Each row is a point. The points of each table are mixes of a few directions, plus a little noise. How many directions does each table use, and how many do they share? Where both have some left over, give the other angles between the two spaces (their principal angles), to ten degrees, smallest first.

First (6 x 3):
array([[ -0.1,   3.3,   7.1],
       [ -7.9, -19.2, -14.8],
       [  9.6,  27.9,  27.4],
       [  1.3,  11.7,  20.5],
       [ 13.9,  13.2, -16.4],
       [-16.7, -37.1, -24.0]])
Second (7 x 3):
array([[ 23.2,  30.3, -10.3],
       [-36.3, -47.6,  16.1],
       [ -2.1,  -2.8,   1.0],
       [  7.0,   9.1,  -3.1],
       [  2.1,   2.7,  -0.9],
       [ 16.9,  22.1,  -7.5],
       [-10.6, -13.9,   4.7]])
Directions: first 2, second 1, shared 1

First, 5 rows:
array([[  8.1,  31.9,  43.4,   4.0],
       [-14.5, -11.8,  -8.9,  -0.4],
       [  5.9, -28.4,   1.1, -11.0],
       [ -6.6,  26.2,  -7.4,  11.3],
       [  7.0, -17.3, -27.9,  -3.3]])
Second, 7 rows:
array([[ -1.8,   0.6,  -6.8,  10.4],
       [  2.2,   2.0,  13.5, -32.8],
       [ 16.3, -20.6,  38.8,  -0.3],
       [ -9.7,  13.7, -20.9,  -9.9],
       [  2.2, -11.0,  -7.3,  54.8],
       [-11.4,  16.2, -25.1, -10.5],
       [  2.2,  -1.2,   7.6, -11.3]])
Directions: first 3, second 2, shared 1; angles 90

First:
array([[-12.4,  23.2,  41.3,  18.0,  14.6,  -0.4],
       [-34.7, -23.1, -17.9, -41.4,   9.0,  -1.3],
       [ 38.2, -13.4, -11.2,  22.4,  -5.6, -19.7],
       [ -9.7,  -0.2,   8.8,  -2.0,   7.6,  -3.5],
       [  5.6,  -4.1,  -9.8,  -1.8,  -4.8,   0.6],
       [ 12.9,  17.8, -11.3,   4.6, -20.8,  24.5]])
Second (8 x 6):
array([[  1.0,  30.3,   1.0, -14.3,  21.0,   9.4],
       [ 30.5, -11.0,   5.5,  12.0, -21.6, -11.6],
       [-19.1,  36.9,  -9.8,  -5.6,  16.6,  30.9],
       [-12.1, -29.3,   1.5,   9.7, -14.3,  -8.6],
       [ 15.4, -14.6,  24.9,  12.6, -26.8, -12.1],
       [  1.3, -25.3,  -6.9,   1.4,  -2.6, -14.8],
       [-15.3,  36.4,   6.0, -22.0,  32.5,  12.3],
       [ -1.7, -23.2, -21.7,   6.8,  -5.5,  -5.1]])
Directions: first 3, second 4, shared 2; angles 50

First (8 x 8):
array([[  2.7,  -4.8,   0.7,   3.6,  -4.9,   4.0,   0.0,  -3.7],
       [  5.6, -11.4,   1.1,   7.2, -12.0,   9.5,  -1.4,  -9.5],
       [-14.8,  27.9,  -3.7, -19.3,  28.1, -24.3,   2.6,  22.0],
       [ -0.3,  -0.1,  -0.6,  -0.7,   0.0,  -1.4,   0.2,   0.3],
       [-26.1,  48.2,  -6.5, -32.4,  49.2, -42.2,   4.3,  38.3],
       [ 20.5, -36.5,   4.9,  25.0, -37.8,  32.0,  -3.3, -28.8],
       [  6.3, -11.9,   1.7,   7.7, -12.5,  10.3,  -0.6, -10.4],
       [  7.0, -10.9,   1.1,   7.7, -11.8,  10.1,  -1.2, -10.0]])
Second:
array([[ -9.1,  10.8,   2.0,  -5.1, -14.6,  10.0,   4.4, -17.9],
       [ -6.3,   7.6,   1.6,  -3.2, -10.7,   7.6,   2.9, -12.7],
       [ 39.4, -36.2,   5.6,  43.6,  19.1,   2.9, -33.0,  53.9],
       [-21.8,   9.6, -17.2, -45.2,  33.1, -47.2,  31.9,  -6.6],
       [ 13.3, -12.8,   1.1,  13.6,   8.7,  -1.4, -10.4,  19.4],
       [ -9.1,   7.2,  -2.9, -12.5,   0.5,  -5.8,   9.2,  -9.8],
       [ 12.5, -10.6,   3.0,  15.7,   2.2,   5.0, -11.7,  15.1],
       [ -8.5,  10.3,   2.0,  -4.6, -14.3,   9.9,   4.0, -17.1],
       [-10.3,  14.1,   4.7,  -2.2, -24.1,  19.2,   2.7, -24.3]])
Directions: first 1, second 2, shared 0; angles 40
